Rows are points. Any point is a mix of the corners, with weights that add up to 1. It lies inside the corners' shape when no weight is negative. Say inside or outside, and name the corners with a negative weight.

Corners:
(1): [  7 -55]
(2): [-58   3]
(3): [28 32]
Points:
[-52   1] => inside
[  1 -45] => inside
[21 14] => inside
[ 22 -47] => outside (2)
[-32 -36] => outside (3)
[-34   8] => inside
[  6 -33] => inside
[  4 -49] => inside

Corners:
(1): [-16  -2  24  -1  25 -47]
(2): [-15   5  36 -86 -20  23]
(3): [-20  66 -11 -39   8  26]
(4): [ 23  -7 -19 -32  -9  23]
(5): [-39  70 -28 -39  17 -55]
(6): [-34 -51  32  55 -15  54]
(7): [-42  20  27 111 -43 -11]
Points:
[-11  -3   9 -41   1  -4] => outside (3, 7)
[  1 -29  14   6 -16  22] => outside (3, 5)
[-31  -9  48  17 -16   9] => outside (4, 5)
[  1 -10   2 -29   0  39] => outside (5, 7)
[-14  42  -9 -30   1 -16] => outside (6)

Corners:
(1): [-23 -71 -48  34  43   1 -88 -80  66   5 -35]
(2): [-40 -20  14  61  22  57 -60 -55  35 -44 -30]
(3): [-49 -33   0  75  -1  51 -35 -52  70 -12 -34]
(4): [ 45 -31  44 -16 -12  -2  28 -13  12   0  17]
(5): [  3 -72 -28  83  56  10 -40 -40  79 -54 -17]
(6): [ 62 -43  60  -8 -84  35  36  28 -45  33  17]
(7): [ 68 -11  16 -33 -27  26  61 -53 -34  26 -23]
(8): [ 35  -5  38  -1  -8 -30  24  41 -12 -36 -36]
(9): [-30  38 -80 -57  37 -32 -24  60 -50  15  58]
(10): [ 17  43 -47  26  -8 -38 -40  15   4  28  44]
(11): [-70  56 -16   9  21   4 -16  17 -85  36  39]
(12): [  8  17 -11 -14 -45 -63  -1  21 -44  -7  31]
Points:
[  4 -11 -17  20  -1   3 -18  -9  12  -7  16] => outside (1, 8, 11)
[  2 -25   3  10  -5   8  -9 -15   0  -5  -3] => outside (10)
[15 -4 12 -1  0 11 11  3 -7 -1  7] => outside (1, 12)
[ 31 -15  27   1 -22  -2  16  16 -16  -6 -11] => inside
[  3 -26 -14   9  10   6 -21 -39   8   9 -12] => inside
[ -9 -18 -18  11  16  -5 -30 -15   6   0  -6] => inside
[ -5 -18  -7  18  10   3 -22 -29  16  -9  -9] => outside (6)
[  8 -51  -6  12   7  17 -24 -48  34  -4 -14] => outside (8, 10, 11)
[ -3 -14  -1  18   0   5 -13  -5 -11   3   5] => inside

Corners:
(1): [ 10   5   3 -33  38 -11 -57   8   8  -5 -66  37  27 -36 -27  -2  -7 -20
  44  -6]
(2): [ 32  71 -27  54  50 -24   2   5 -84  76  50 -30  19  13 -66  -4  13   2
 -10  54]
(3): [ 22 -50 -89  16 -61  32 -46  45  10  11 -53 -41 -34  13  14 -60 -10 -38
  49 -56]
(4): [-51 -25  13  48  45 -63  20 -21  -7 -27  16  -9  46  40  -8  24  45  -5
   5   2]
(5): [-62  26   5  23 -23 -24  34  28  34 -24 -33  -9 -41  21  30 -38 -28  16
  47   6]
(6): [-46 -18  -5 -18  20 -13  -4 -22  32  32 -46  44  16 -14  27  -2  34  48
  -1  56]
(7): [ -1  64  22  32 -45 -74   6  -2 -61  -6 -20  -9  14 -23   7  -4 -80  61
 -44 -22]
(8): [ -4 -34  35 -13  11   4  59 -49  39 -45  -9  32  41  31  22 -57  43 -32
 -39 -11]
(9): [-42   6 -31  37  39 -51  61  13 -93  32  27 -33  -1   5 -99   9  18 -45
   1  43]
(10): [-50 -70 -11 -26 -44  47  -8  18   2 -49  16  26  30 -38  24 -15  -8  26
  39  33]
(11): [  9  34 -21 -27 -42 -47  -8  16   6 -28  22 -19 -34 -28  -1  -5  -5  15
   5  22]
(12): [-58  32  -5  48  60 -30 -34 -42 -34 -13 -22 -54   3 -25   8  31 -40  53
 -33  24]
(13): [ 59  37  14  71  52 -35  79   8  21  56  53 -14 -18  40  54 -12  48 -20
 -48  61]
(14): [ 18  58  -3 -37  27 -51 -44  14 -11  60 -37 -73 -35 -29  13   4 -76  57
 -41  46]
(15): [-25 -28 -50  -7 -16 -21 -18  25   9  31  25  -3   8  33   0 -41  -3 -36
 -29  38]
(16): [-69   5  18 -16 -29 -68 -15 -96 -37 -20  49  -8 -22 -22  49  18   5  57
  52  39]
(17): [-28 -19 -20  -5 -62  18  34 -29  17   8  18  31  12  33  37 -11 -42 -11
  21 -51]
(18): [-83 -24 -11 -11  12  38   2 -16 -31 -17   5  43 -36  27  48  44  29  46
  15 -31]
(19): [ 17  32 -42  32  53 -48  44 -21 -29 -14 -11 -59 -52  29  31  11 -11  35
  17  16]
(20): [-27 -52  37   9  44   2 -16 -34  23 -46 -21  20  13 -39 -56 -18  -8  10
  40 -27]
(21): [ 19 -38 -17 -22 -66   5  39  26  -7  -5 -38  36  29  67 -77 -29  -2 -60
  15  63]
Points:
[-36 -22  -4  -6  -2 -14   1 -12  -2 -15 -23   2   8   4   3 -10 -13   9
   9   7] => outside (2, 11, 13)
[-26 -17 -12  -2  -7 -12   0  -5   0  -6 -14   3   0   3   9  -9  -2   8
  12   9] => outside (2)
[-25  -1  -7   7 -13 -17  13  -3 -13  -4   5   7   8   7   3 -11   3   1
   3  17] => outside (14, 19, 20)
[-18   6  -1   3   2 -22  -4 -11   1  -5  -4  -2  -2  -6  21  -6  -9  22
   4   6] => outside (9, 21)
[-13   7   1  12  12 -27  -3 -10  -5  -7  -6  -6   4   2   6  -7   0  16
   6  14] => outside (9, 17)

Corners:
(1): [  6  -4 -23  52  15 -13 -66  20   4  51 -96  67  74 -13 -58 -25 -36  30
  12   1]
(2): [-22  10  17  -7  -1 -19  16   0 -14   2   8 -17 -40  81 -55  21  -2 -40
   7 -17]
(3): [-77  52  22 -35 -81   7  34 -28  13 -38  27   3 -10  56  64 -10  -1 -18
 -19   2]
(4): [ 70 -19  -8 -78  -8 -40  22 -30 -26   9 -38 -21  13 -15 -65 -49  35  19
  12 -11]
(5): [-29  14   6  -4  37 -94 -81 -11  14  66  14  15 -80 -53  43   8 -22  42
  30  31]
(6): [-23  42  15 -31   8 -39 -72  15  -6  29  -1  11 -31 -40  63  66 -29 -33
  39  71]
(7): [-33 -17  76 -11 -49 -14  57  18  12 -28  59  19 -26  27 -30  28  32  31
   0 -14]
(8): [ 21 -32 -65  35  36 -61 -70 -31 -48  80 -85  55  35 -34 -25 -24  33   5
  53 -53]
(9): [-38  16 102 -42 -40  10  40  -9 -46  13  34 -14 -19   8 -43   2  21 -45
 -47  -4]
(10): [ 10 -39 -65 -57  32 -41 -23  26 -20  29  -1  28  41 -15 -60 -28 -13  26
 -25 -13]
(11): [-13   0  56 -19 -67  14  11  18  46   0  43 -52  18   5  -5   2  33 -47
 -41   6]
(12): [-36  37  14 -23 -31  39  91  37 -11  10  28 -47 -43 -29  -6  12  20  -8
 -12   5]
(13): [-12 -60  33 -28  18  40  36 -29 -39  13 -17 -13 -40 -18 -41  16 -17  11
 -14  46]
(14): [-34  90  31 -10 -13 -17  19 -43 105  -8  48  10   2  38  33  16  -8  -2
 -12  -4]
(15): [ 39  30 -37  23  67 -34 -30  12 -12  28 -68  35  11  -4  55 -10  47  33
 -36  25]
(16): [ 12  15 -34  42  33 -61 -35 -22 -29 -17  -6  24  48 -36  -4  25 -38  20
  20  -7]
(17): [ 45   6  -9 -36 -19 -17  -2  29 -18   6 -65  48 -54 -36 -97   7 -18   5
 -27 -25]
(18): [ 63 -66   3 -38   7 -16  17  49 -25   8 -33  36  12 -14 -24 -22 -32 -12
 -10   7]
(19): [ 91 -14 -12   0  -8  24 -43  35 -33  28 -10  26  -2  -4 -46 -11 -27  43
  28 -28]
(20): [-43  41  30 -29  -2  10  35   3  37 -67  -3   0 -42  19   6  -9  41 -27
  25 -21]
(21): [-25  38 -13  68 -60 -14 -13 -24  53 -48  40  40  -4  34 -10 -56  65 -31
  29  28]
Points:
[ -4   9  12  -7 -10 -12  -7   7   1   8  -1  19  -7  -8  -7   5   2   2
  -3   4] => outside (2, 4)
[-52  29   8   7  -2 -31 -17 -13  19   7  17  14  -2  -8  32   6  11   1
   2  23] => outside (2, 4, 17, 18, 19)
[ 10   8   3 -31 -14 -20 -18  12 -21  27   0  -6 -17   2  11 -22  29 -31
   5   1] => outside (1, 7, 13, 14, 16, 17)
[-36  38  16  -2 -20  -9   6 -20   9   0  -9   1 -11   7   7   1   7 -12
  -2   9] => outside (7, 10, 18, 19)
[-10  14   4  -4 -10 -16   2  -1   5  -5   2  14  -4   4  -6  -4  10   1
   2   0] => inside
[-17  17   7  -8  -4 -33 -10  -1   7   6   5  13   5   2  10  -1  12 -13
   6   8] => outside (13, 17, 19)
